Rows are points. Each copy is the shape, with its points in the same order, stretched, turned, moved and blurred by noise. Some copies are also mirrored. Which?

Shape (9 x 3):
[[ 1.3 -4.5  3.1]
 [ 2.2  2.3  3.8]
 [ 1.9  4.6 -2.2]
 [ 0.1  4.9 -7.0]
 [ 1.4  1.2 -7.7]
 [-7.1 -2.2 -0.6]
 [-7.1 -0.8 -3.3]
 [-7.5 -5.4  1.1]
 [-2.4 -1.7  3.7]]
Copy 1:
[[ 1.2 -3.7  2.8]
 [ 3.0  2.7  3.3]
 [ 1.7  6.1 -1.3]
 [-0.8  6.9 -6.4]
 [ 0.3  3.8 -7.6]
 [-7.5 -0.5 -0.5]
 [-7.9  1.7 -2.5]
 [-7.5 -3.9  1.0]
 [-2.6 -1.0  3.0]]
Copy 1 is: only turned
Copy 2:
[[ 0.9 -3.0  2.7]
 [-2.5  2.0  4.0]
 [-3.8  4.6 -2.4]
 [-2.1  6.0 -6.5]
 [-0.9  2.0 -7.5]
 [ 8.3  3.3 -0.3]
 [ 7.8  4.2 -2.9]
 [10.1  0.8  2.0]
 [ 2.6  1.5  3.8]]
Copy 2 is: mirrored

Shape (9 x 3):
[[ 4.9 -0.1 -0.3]
 [-1.9  1.5 -2.4]
 [-4.2 -3.2  7.0]
 [ 3.2  4.4  1.4]
 [-1.4 -1.9  5.6]
 [ 2.7  2.8  2.6]
 [-2.9  3.2  6.4]
 [-2.4 11.0  2.6]
 [ 4.8 -1.3 -3.7]]
Copy 1:
[[ 5.0 -1.9 -1.3]
 [-0.9  1.0 -2.1]
 [-3.5 -5.9  5.7]
 [ 5.3  2.4  1.8]
 [-0.4 -4.3  4.3]
 [ 3.9  0.5  2.7]
 [-1.0  0.9  7.1]
 [ 0.1  9.4  4.9]
 [ 4.5 -2.0 -5.5]]
Copy 1 is: only turned
Copy 2:
[[-2.5  2.7  2.4]
 [ 0.3 -2.9  0.5]
 [-5.8 -6.2  7.4]
 [ 2.3  1.7  6.0]
 [-3.5 -4.0  7.7]
 [ 0.1  1.6  5.0]
 [ 0.7 -5.1  8.4]
 [ 8.6 -3.6  7.2]
 [-3.4  4.1 -0.8]]
Copy 2 is: mirrored

Shape (8 x 4):
[[-2.3  6.6  1.3 -0.1]
 [-0.3  5.2 -3.2 -3.4]
 [ 6.2  1.3 -2.9 -3.2]
 [-9.3 -9.1  3.4  8.5]
 [-3.3 -0.4 -2.2 -4.0]
 [ 4.1  2.8 -3.0  1.0]
 [-4.4  0.1 -0.1  2.6]
 [-3.8  2.4  7.2 -3.4]]
Copy 1, 8 rows:
[[-0.5  6.7 -0.7  0.6]
 [-5.0  4.5 -2.2  3.9]
 [-4.0 -0.1  2.3  7.6]
 [ 8.7 -7.0 -5.5 -7.4]
 [-4.6 -0.5 -2.3  0.8]
 [-0.8  2.0 -1.4  7.4]
 [ 1.7  0.2 -3.3 -1.6]
 [-0.7  3.2  4.2 -5.3]]
Copy 1 is: mirrored
Copy 2, 8 rows:
[[-3.9  4.0  0.9 -1.7]
 [ 0.8  3.5 -3.2 -4.1]
 [ 1.4 -4.0 -4.6 -4.6]
 [ 4.4  0.4  6.8 13.5]
 [ 5.5  2.7  0.9 -2.5]
 [-0.6 -1.1 -5.2 -0.8]
 [ 0.0  3.4  1.5  3.6]
 [-2.4  1.7  7.6 -3.4]]
Copy 2 is: mirrored

Shape:
[[-1.4  0.6 -1.6  0.7  3.0  2.0]
 [ 5.1 -8.8  3.2 -1.0  3.3  1.8]
 [-5.6  9.1 -0.9 -2.6  0.6 -4.9]
 [ 1.0 10.6  0.5 -8.1 -4.7 -4.8]
 [ 2.1 -6.0  4.9  2.3  0.7 -1.5]
 [-2.1 -1.0  2.9  0.2 -1.3  3.9]
 [ 1.0  0.1  5.6  5.7  4.7  3.1]
 [ 2.2  7.2 -2.1 -3.9 -0.7 -4.7]
 [-1.0  4.5 -2.1  4.2 -2.8 -0.9]
 [ 1.5  9.7 -1.3 -4.1 -1.7 -1.1]]
Copy 1, 10 rows:
[[  0.4   0.0  -0.7   3.8   3.9   0.3]
 [  4.4  -8.3   5.2   2.7  -0.9   3.6]
 [ -4.3   4.9  -1.6  -4.8   6.2  -5.7]
 [ -1.9   8.3   1.1 -11.7   1.6  -1.4]
 [  1.7  -6.1   4.8   2.6  -3.8  -2.1]
 [ -3.9  -1.2   3.7   3.1  -0.3   1.7]
 [  0.3  -1.3   6.8   7.6   2.9  -1.8]
 [  1.7   5.1  -0.9  -5.6   1.8  -2.8]
 [ -1.5   6.6  -1.8   3.9  -0.4  -2.7]
 [ -0.9   7.9  -0.9  -5.0   3.3   0.3]]
Copy 1 is: only turned
Copy 2:
[[-1.3  0.1  1.5  1.6  2.0  2.0]
 [ 8.8 -4.4  8.9 -0.3  1.0  2.6]
 [-6.8  6.3 -3.8 -0.9 -0.2 -6.4]
 [ 0.8  9.4 -6.7 -4.5 -6.3 -6.4]
 [ 5.0 -2.9  8.6  3.2 -1.3 -1.2]
 [-1.0  0.2  4.8  1.2 -3.5  3.6]
 [ 0.4  3.9  8.9  5.6  1.9  3.4]
 [ 1.9  6.0 -5.3 -1.2 -1.3 -5.3]
 [-2.6  2.4 -2.8  6.0 -2.9 -0.6]
 [ 0.2  8.3 -5.7 -1.4 -2.9 -1.9]]
Copy 2 is: only turned
Copy 3 (10 x 6):
[[ 1.3  0.4  2.3  0.2  4.3  1.5]
 [ 5.4  5.6 -2.9 -5.8  0.9  4.6]
 [-0.1 -4.0  8.0  0.8  2.1 -7.0]
 [ 5.1 -8.6 10.2 -3.5 -2.1 -5.4]
 [ 4.5  6.6 -0.9 -2.3 -1.5  0.8]
 [ 0.2  1.8  3.8 -0.8 -0.9  3.7]
 [ 3.9  8.0  5.1  0.3  3.3  2.5]
 [ 6.1 -5.8  5.5 -1.3  1.4 -4.6]
 [ 3.6 -1.5  3.8  5.6  0.4 -0.5]
 [ 5.2 -6.4  8.9 -1.0  1.5 -2.2]]
Copy 3 is: mirrored

Shape:
[[-3.3 -1.2 -5.1  0.6 -1.8 -1.5 -0.6 -2.7]
 [ 1.0 -1.6 -4.1 -1.7  0.3 -2.9  0.1  0.1]
 [ 0.1 -1.4  1.8 -0.7 -5.1 -3.2  1.9 -2.5]
 [-4.3 -1.4 -2.3  9.5 -4.9  4.7 -0.8  3.8]
 [-0.5  1.7  0.5 -0.3  0.3 -4.4 -0.2 -1.6]
 [-0.4 -2.7 -1.0 -1.8 -6.9 -3.5  1.9  3.8]
 [ 0.7 -0.7 -0.7  3.2  5.5 -2.2 -1.5 -2.6]
 [-3.5  7.6  0.4 -5.7  6.4  0.6  5.5 -1.7]
 [-5.2 -3.3  1.7 -3.0 -2.8 -2.6 -3.4 -0.3]
 [ 2.7 -1.8  0.2 -5.1  5.0 -3.5  0.2  3.6]
 [-1.5 -2.8 -0.6 -3.7 10.2 -4.0 13.2  3.5]
 [-3.1 -3.4  1.3  2.2 -2.4 19.1  0.8  0.2]]
Copy 1, 12 rows:
[[ -4.7   0.8  -3.7  -1.3  -2.6  -1.7  -0.3  -3.3]
 [  0.2  -0.4  -3.7  -1.1   0.7  -3.2   0.4  -0.6]
 [ -2.9  -3.6  -0.9   2.1  -1.1  -1.3   1.9   3.5]
 [ -1.9   1.1   8.9   3.9 -12.5   1.9  -3.2  -1.0]
 [ -2.8   1.2  -0.7   2.1   3.8  -2.7   1.7   2.4]
 [  0.7   0.2   0.1  -1.3  -5.2  -6.0  -0.7   4.9]
 [ -2.7  -0.1   0.6   3.5   5.0  -0.3  -0.9  -3.7]
 [ -2.8   5.4  -3.8  -3.0   8.0   8.2   7.0   3.2]
 [ -8.1  -0.1   1.5  -4.7   1.2  -4.2  -2.5   3.4]
 [  3.7   1.8  -1.2  -2.8   8.5  -4.3  -0.1   3.0]
 [  8.0   2.5  -0.2  -5.6   6.8  -1.1  13.3  -2.2]
 [  1.0  -8.4   8.5  -6.5  -8.3  14.1  -4.2   1.1]]
Copy 1 is: mirrored
Copy 2 (12 x 8):
[[ 1.1 -1.6  4.6  1.1 -2.8 -3.7  1.7 -1.4]
 [ 4.0 -2.0  1.6 -1.3 -0.2 -2.1  2.0  1.6]
 [ 3.3 -1.6 -1.4 -1.8 -7.3 -1.0 -0.3 -1.5]
 [-4.6  0.7  3.3  9.2 -7.7 -3.3  0.9  6.0]
 [ 2.1  1.5 -1.2 -1.8 -1.4 -1.8 -1.2 -1.6]
 [ 4.8 -1.4  0.8 -2.8 -8.5 -3.0  1.3  5.2]
 [-1.3 -1.5 -2.1  2.1  3.5 -1.6 -0.8 -1.6]
 [-0.3  8.2  0.6 -5.9  2.9  3.4  6.1 -3.1]
 [-0.8 -2.4  3.6 -4.6 -5.7 -2.1 -3.8  0.8]
 [ 3.5 -1.4 -1.9 -5.9  3.4  0.6  0.7  4.5]
 [-2.5 -0.6 -7.0 -8.8  3.9 -1.2 13.3  3.0]
 [-6.8 -2.0  7.7  8.1 -8.4 11.6  4.4  4.6]]
Copy 2 is: mirrored

Shape:
[[ 5.5  0.0  3.6  2.8  4.2  2.2  2.7 -2.4  3.8]
 [-5.6 -5.6  4.6  2.3 -4.5 -1.0 -9.0 -0.6  2.4]
 [-1.3  2.1  0.9 -4.1  5.2 -6.8 -5.5 -2.6 -6.5]
 [ 0.6  6.7 -8.3  5.5  1.4  2.5 -5.3  8.8 -2.5]
 [-1.3 -3.4 -0.9  1.4 -3.0 -3.8 -1.2  9.2 -0.1]
 [ 2.6  5.5  4.7  0.7 -5.9  1.5  2.2  3.0  4.5]
 [-0.3 -3.9 -7.3  4.8  2.2 -6.9  0.7  4.7  0.6]
 [-6.0 -3.0 -7.7 -1.4 -3.3  1.8  0.7 -2.2 -0.4]
 [ 5.9  4.9  2.6  0.8 -1.6  0.6 -1.9 -4.6 -1.5]
 [-3.3 -0.3  1.1 -0.2 -4.3 -2.8 -0.8  6.2 -7.6]
 [ 3.3 -5.8 -4.6 -0.1 -5.6  2.2  4.4  2.9  4.9]
 [-1.9  5.9 -4.8 -8.2 -3.4  5.3 -3.8 -2.4 -5.2]]
Copy 1 (12 x 9):
[[ 0.7 -2.3  2.1 -1.7  7.1 -3.4  0.0 -1.6  5.3]
 [-8.8  4.4  3.3  1.1 -6.1  2.8 -9.5  0.2  1.4]
 [-2.2  3.5 -0.8 -7.1 -1.3 -6.2 -2.5 -4.9 -7.1]
 [-4.6  6.0 -8.9 -0.8  4.2 -3.9  3.3 10.0 -2.0]
 [-5.1  0.0 -0.1 -2.0 -7.4 -4.2 -1.4  7.4 -0.4]
 [ 3.6  6.4  5.1  1.0 -0.6 -1.0 -0.1  5.2  5.8]
 [-6.5 -3.8 -6.6 -1.4 -3.9 -8.3  2.9  1.8  1.0]
 [-6.5  1.2 -3.5 -2.5 -5.3  4.0  5.6 -1.4  2.2]
 [ 5.3  2.2  1.1  0.5  3.4 -0.6 -0.8 -2.0  0.2]
 [-3.3  2.0  1.6 -1.3 -6.8 -1.9  2.1  3.7 -6.7]
 [-1.1 -5.0 -0.3 -1.9 -5.4  3.0  3.1  4.2  8.0]
 [ 1.8  8.1 -3.7 -7.3 -2.4  5.2  3.0 -1.1 -2.0]]
Copy 1 is: only turned
Copy 2:
[[ 5.3 -5.6  5.9  3.0  2.0  4.8  2.8  0.4 -0.5]
 [ 1.1 -5.6  2.3  3.7 -9.4  2.6 -8.0  3.9 -1.3]
 [ 1.1 -0.8 -1.5 -0.2  2.8 -1.5 -9.5 -1.8 -8.9]
 [-2.2 -0.5  1.2  4.5  5.3 -5.6 -5.3 -2.1  9.4]
 [-1.1 -4.4  5.0 -0.1 -2.4 -6.6 -3.2  4.8  2.1]
 [ 7.2  3.3  7.3  2.3 -2.4  1.0  1.5  2.9  4.7]
 [-0.8 -8.7  0.2  2.6  1.0 -8.6 -0.3  2.4 -0.1]
 [-4.6 -1.4 -4.2 -0.8 -4.9 -1.4  0.8 -0.7  0.6]
 [ 5.6  1.2  5.4  4.3 -0.3  1.6 -1.0 -5.1 -1.6]
 [-4.8  1.7  5.2  0.9 -2.1 -5.7 -5.0  1.8 -2.4]
 [ 1.1 -6.2  5.2 -1.7 -5.8 -2.8  6.6 -0.1  5.2]
 [-1.9  7.1 -1.9 -3.6 -1.1  1.0 -4.9 -7.2  1.8]]
Copy 2 is: mirrored
Copy 3, 12 rows:
[[ 6.2  1.0  8.2 -0.8  1.7 -5.7  1.0  0.0  5.4]
 [-5.2 -4.2  3.5  0.2 -4.7  2.5 -9.4  2.4  4.0]
 [-7.3  6.3  5.9  1.6 -0.1 -7.2 -4.8 -3.8 -5.1]
 [ 1.9  7.6 -3.5 10.2  3.8  2.8 -2.7  1.6 -1.4]
 [-5.0 -3.1 -1.1  3.7 -0.9 -0.5  0.8  5.5  1.3]
 [ 5.6  3.6  3.5  1.0 -7.8  0.5  3.8  5.8  5.1]
 [-6.2 -0.7 -3.0  6.7  5.6 -2.7  0.7 -2.6  5.7]
 [-4.5  0.1 -3.3 -2.6  2.3  6.1 -3.3 -2.5 -0.1]
 [ 6.0  5.2  3.7  1.4 -4.6 -4.4 -0.7 -3.2  1.6]
 [-5.4  0.9  1.7  4.5 -4.5  1.4  0.6  2.4 -7.2]
 [ 3.9 -4.4 -6.0 -1.3  0.3  1.4  0.9  1.6  6.6]
 [ 1.4  9.9 -1.7 -3.7 -1.5  3.2 -5.0  0.4 -8.9]]
Copy 3 is: only turned
Copy 4 (12 x 9):
[[ 2.1 -0.4  1.1  4.3  2.9  1.8  4.5 -3.1 -1.4]
 [-1.7 -8.6  0.8  0.8 -5.1 -7.2 -3.6  1.5 -0.5]
 [ 4.0  2.1  0.1 -4.7  7.2 -5.2 -7.3 -0.1 -4.6]
 [ 4.7  7.4 -2.8  2.4 -2.3  3.8 -6.6  9.6  1.6]
 [ 3.5  0.3  0.0 -2.6 -4.1 -6.1  2.7  8.8  1.5]
 [ 0.0  3.1  6.5  0.0 -6.7  1.3  3.4 -1.6  1.5]
 [ 4.8  1.9 -8.5  0.2 -0.9 -7.3  4.1  6.5 -0.7]
 [-6.3  0.5 -5.8 -3.5 -1.8 -0.4  0.0  4.2 -4.4]
 [ 4.9  0.9  2.0 -0.6 -1.6  3.9 -2.5 -4.3 -3.1]
 [ 3.2  1.0  3.9 -5.2 -3.3 -3.8 -0.7  7.4 -4.9]
 [-1.5 -2.8 -3.3 -3.5 -4.3  1.5  8.8  3.8  1.5]
 [-4.6  4.0  0.9 -7.9  0.7  6.6 -8.0  2.7 -2.8]]
Copy 4 is: only turned

Shape:
[[-2.3 -1.5  3.5 -4.3 -2.0 -4.8  2.9  4.6 -3.4  4.4  0.7]
 [ 4.7  3.9 -4.8 -3.1  7.3  1.7  2.5  1.7  3.7 -0.9  2.1]
 [ 1.8  2.7 -0.7 -3.7  6.6 -3.1  2.6 -6.3 -4.4 -1.2  2.0]
 [ 3.7 -2.3  2.9  5.7 -1.5  0.6  0.3  0.4  3.4 -5.4  5.9]
 [ 2.2  3.3  4.6  6.5  6.3  3.5  5.6 -3.2 -6.3 -6.0 -5.1]
 [-4.6  0.0  5.1 -4.8 -4.5  1.7  0.7 -1.4  5.9 -6.6  5.4]
 [-2.6 -3.9 -6.8 -0.8 -2.2 -0.3 -5.8  3.7 -1.0  5.2 -5.0]
 [-1.7  1.4 -3.6 -6.0  7.4  1.7 -4.5  6.6  4.5 -1.7  4.0]
 [-4.8 -7.8  5.3 -2.4  4.4 -8.4 -4.5  2.4  4.2  1.7 -0.7]
 [-3.1 -5.2  2.1 -4.5  7.6  4.7  3.5  2.9  4.4 -0.3  2.0]
 [ 1.3 -3.3  4.6  3.2  3.1 -2.0 -5.2 -1.6 -6.2 -4.6 -6.5]
 [-2.5 -4.5  0.8  2.6 -2.3 -6.2  1.3  0.0 -3.6 -6.2 -2.0]
 [-6.5  2.5  0.1  0.5  7.1 -7.7 -5.9 -4.2 -0.5  0.2 -1.2]
 [-4.4 -3.2 -4.2  1.3 -1.9 -8.0 -6.0 -1.6  2.5  1.8  0.6]
 [ 1.5 -3.9 -3.0 -0.9 -3.1 -2.0  1.7  4.7 -1.4  1.7 -2.0]
 [-4.4 -1.2  3.2 -2.5 -1.0 -2.4  1.1 -1.2 -5.7 -3.5  6.3]]
Copy 1, 16 rows:
[[ -1.1   0.0   6.2  -1.9   0.1  -2.6   6.3   3.7  -4.4   2.0  -2.5]
 [  5.8  -1.5  -1.9  -1.6   7.1   5.9   2.0   0.7   4.6  -2.1  -1.8]
 [  4.1  -0.8   0.1  -2.3   9.4   2.1   2.8  -5.0  -6.1  -4.3  -4.4]
 [  1.8  -3.3   6.7   3.6  -0.8   3.6  -0.8  -2.1   0.6  -7.4   3.7]
 [  2.0   0.0   6.3   8.2   8.8   8.1   0.3  -2.2  -5.8  -8.0 -10.2]
 [ -6.3  -0.5   7.2  -6.1   0.2   2.0   2.6  -1.7   2.2  -9.9   2.7]
 [ -3.9  -5.0  -2.0  -0.7  -2.2  -2.7  -4.6   4.2   0.8   4.6  -6.8]
 [  0.2  -1.6  -0.3  -5.7   7.0   1.9  -2.2   7.1   5.2  -1.9   2.6]
 [ -3.9  -7.2  10.0  -2.5   6.2  -8.0  -0.3   1.9   0.7  -0.2   0.4]
 [ -4.5  -7.0   5.5  -1.8   9.0   6.3   4.6   3.7   2.1  -2.0   0.1]
 [  1.0  -4.9   8.3   2.3   4.7  -0.5  -6.9   0.2  -6.2  -4.9  -9.0]
 [ -1.1  -5.2   5.1   3.4   0.4  -4.2   1.1   1.1  -5.5  -8.0  -5.0]
 [ -2.9   0.8   2.0  -0.3  10.6  -7.3  -4.4  -3.4  -2.2  -3.3  -2.8]
 [ -3.4  -3.9   0.0  -0.6  -0.1  -8.8  -3.7  -2.5   0.4  -1.2  -0.6]
 [  1.1  -4.8   1.9   0.6  -3.0  -0.4   2.7   4.2  -0.8   0.8  -5.1]
 [ -3.1  -0.1   4.4  -1.8   2.4  -0.1   3.1   0.4  -9.0  -6.7   1.6]]
Copy 1 is: only turned
Copy 2 (16 x 11):
[[ 0.4 -4.7  2.4 -2.9 -0.9 -6.2  2.6  4.1 -4.3  3.2  2.4]
 [ 6.0  3.9 -6.6 -4.1  7.4 -0.8  1.8  2.7  4.4  0.3 -1.8]
 [ 1.0  0.5 -2.6 -6.0  7.9 -3.3  1.2 -6.1 -1.5  1.9 -0.4]
 [ 3.7  1.1  0.0  5.4  0.5 -0.2 -1.7 -2.7  1.8 -6.6  1.9]
 [ 0.1  2.7  6.7  1.9 11.0  0.7  5.5 -3.6 -3.7 -5.2 -8.1]
 [-3.6  0.7  1.3 -4.6 -5.4 -0.7  0.1 -1.1  5.7 -7.6  3.1]
 [-1.8 -6.1 -5.7  2.3 -2.1  0.6 -2.5  6.1 -2.9  5.4 -6.3]
 [ 1.8  0.3 -6.4 -6.1  4.7 -1.5 -5.0  8.2  6.0 -2.8  0.9]
 [-3.5 -9.6  2.6  0.9  1.8 -9.6 -5.3  2.8  6.5  1.9  1.5]
 [-1.1 -4.4  0.7 -3.0  6.9  0.5  3.1  4.9  7.7 -2.0  3.3]
 [-0.8 -7.2  4.4  2.0  5.6 -2.5 -3.6 -2.5 -3.2 -2.7 -9.4]
 [-3.0 -5.5  0.0  4.0  0.7 -6.9  1.5 -2.4 -3.9 -4.4 -4.7]
 [-7.2 -0.8 -1.1 -1.4  7.0 -8.1 -7.3 -0.4  0.5  3.4 -4.1]
 [-4.3 -3.3 -6.1  3.5 -2.5 -6.0 -5.1  0.4  0.3  3.9 -1.6]
 [ 3.3 -5.5 -3.3  1.8 -1.5 -3.0  3.2  3.3 -2.9  1.5 -2.4]
 [-3.7 -2.9  0.5 -2.5  1.4 -3.3 -0.9 -1.1 -5.4 -4.2  3.9]]
Copy 2 is: only turned
Copy 3, 16 rows:
[[ -2.4  -4.9   5.7  -4.8   1.8  -5.5   3.3   2.8  -3.5   6.2   0.9]
 [  2.2   2.6  -7.2  -4.0   7.9   0.2   1.6   1.5   1.7   0.7   1.6]
 [  3.2   3.2  -3.1  -1.4   6.8  -6.1   3.4  -5.9  -4.6   1.3   0.3]
 [  6.2  -3.7   2.4   3.7   0.4  -1.9  -0.7   1.7   0.6  -6.9   7.2]
 [  4.0   3.0   2.2  10.3   8.9  -2.8   7.1  -2.1  -4.1  -1.8  -2.9]
 [ -3.8  -2.3   7.3  -2.0   0.1   0.3  -1.6  -3.9   0.6  -7.9   4.7]
 [ -2.1  -5.1  -3.7  -0.1  -1.4  -2.2  -7.3   4.1  -4.6   6.8  -4.4]
 [ -3.9  -1.3  -4.0  -5.1   9.2   0.2  -6.0   3.7  -1.9  -1.2   3.6]
 [ -3.0  -9.9   4.5  -3.9   6.8  -9.5  -7.6  -0.8   0.4   2.6   1.2]
 [ -4.3  -8.0  -0.3  -2.1  10.7   1.9   0.4  -2.2  -1.1  -0.5   2.9]
 [  4.7  -1.9   4.0   6.1   5.6  -7.0  -4.5  -0.5  -7.6  -1.4  -4.8]
 [ -0.8  -4.8   2.2   3.3  -0.7 -10.4   1.1   0.3  -5.1  -4.5  -0.8]
 [ -2.7   2.2  -0.8   1.0   6.9 -10.3  -6.6  -4.5  -1.9   4.4   0.3]
 [ -1.2  -3.7  -2.2   0.1  -2.9  -9.6  -8.2  -1.1  -0.7   2.4   1.4]
 [  0.4  -6.9  -0.9  -1.1  -1.2  -4.5   2.1   5.2  -2.8   1.8  -0.8]
 [ -2.0  -1.4   4.9  -1.6   1.0  -5.0   1.8  -1.7  -7.5  -1.3   5.7]]
Copy 3 is: only turned
Copy 4, 16 rows:
[[-2.2 -3.9  3.5 -5.7 -1.7 -3.0  4.1  6.8  0.0  2.9  1.8]
 [ 3.6  2.2 -5.2 -0.8  7.6  2.3  4.1  5.4  3.0 -3.5  6.2]
 [-0.5  0.8 -4.1 -3.3  5.9 -3.7  1.7 -2.3 -4.4 -1.3  3.4]
 [ 5.9 -2.8  2.9  5.9 -2.2  2.7  0.8 -1.9  2.7 -3.0  7.3]
 [-2.0  4.5  2.9  6.2  5.9  1.0  3.7 -2.8 -8.5 -5.0 -3.8]
 [-2.0 -2.5  3.6 -3.2 -6.1 -0.4  3.8 -3.0  6.5 -7.1  4.9]
 [-3.4 -4.8 -5.0  0.6 -2.9  5.7 -4.6 11.3  1.5 -0.2  0.9]
 [-3.1  0.7 -1.0 -2.4  5.1  0.3 -0.8  8.6  7.7 -5.5  9.4]
 [-5.5 -8.2  3.3  2.1  2.6 -5.2 -3.5  4.5  8.6  3.2  1.1]
 [-7.2 -4.0  2.3 -1.5  7.3  3.8  5.3  3.8  6.1 -2.7  5.5]
 [-1.1 -3.3  3.8  3.5  2.9 -1.5 -7.1  1.4 -4.5 -3.6 -4.0]
 [-1.4 -7.2  0.7  4.3 -2.9 -3.4  1.4  2.8 -1.9 -4.3 -1.5]
 [-6.8  1.2 -4.8  1.1  3.2 -7.3 -5.6  2.2  3.1  0.4  0.4]
 [-2.2 -4.5 -5.2  2.9 -4.1 -3.1 -4.6  5.3  5.1  1.4  2.7]
 [ 1.5 -6.3 -0.8  0.4 -1.9  2.0  1.9  8.3 -0.4 -0.5  2.1]
 [-4.2 -4.1  2.1 -1.6 -3.6 -3.7  2.5 -1.6 -3.0 -3.3  6.8]]
Copy 4 is: only turned
